Each wall is flat, endless, passes through zero and stands at right angles to its row. A trip goes straight from one point to another. Which walls does it cross, in order?

Walls:
(1): [ 0.24 -1.81]
(2): [-0.77  0.96]
(3): [1.36 0.89]
(4): [-1.24 -0.04]
(5): [ 1.34 -0.13]
(6): [ 0.72 -0.78]
Trips:
[-0.41  1.34] to [-3.67  0.49] -> 3
[0.87 0.05] to [-0.54  1.83] -> 1, 2, 6, 5, 4
[-1.00  2.31] to [2.01 0.20] -> 4, 5, 6, 2, 1
[ 0.38 -0.78] to [-0.94 -1.19] -> 4, 5

Walls:
(1): [ 0.91  0.59 -0.77 -0.68 -0.89 -1.10 -0.73 -1.08]
(2): [ 1.90 -0.36 -1.12 -0.40  0.03  0.71 -0.40  0.40]
(3): [ 0.23  0.07 -0.67 -0.23 -0.59 -1.85  2.13  1.45]
(4): [-2.42  0.35  0.90  0.98  0.49 -1.13 -2.28  0.78]
(5): [-0.47 -0.10 -2.43 -0.11  0.64  0.63  0.68 -2.09]
(6): [-2.34 -0.66 -2.32  1.51 -0.32  0.39  0.49 -0.51]
(7): [ 1.68  0.55 -0.60  0.15 -1.39 -0.32 -0.47  1.29]
(8): [ 0.63  0.14  2.04  0.72  0.59  0.16  1.52 -0.83]
(9): [ 1.67 -2.42  1.41 -1.22  3.40 -0.36 -0.07 -0.21]
(10): [-0.52 -0.31 -2.54 -2.59  0.10 -3.94  1.21 -0.57]
Trips:
[-0.09  1.25  1.47  1.33  0.38 -0.04  2.93  0.05] to [ 1.30  0.70 -0.88  3.29 -1.01 -0.27  2.19  1.77] -> 6, 7, 2
[ 0.37 -1.77  0.83 -2.09 -0.72 -1.87 -2.16 -0.43] to [-0.25  2.07  1.16  2.86  2.04  0.67  3.04  0.37] -> 2, 7, 8, 3, 1, 10, 4, 6, 9
[-1.80  0.85 -2.23  0.33 -0.03  1.51  0.09 -1.97] to [-0.14  3.78 -0.38  2.72 -1.55  0.93  0.17 -0.52] -> 10, 4, 7, 8
[-0.34  0.28  1.40  1.04  0.08 -0.10  1.19  0.08] to [ 2.55  0.19 -0.01  2.24  1.07  0.56  0.09  1.25] -> 9, 4, 7, 2
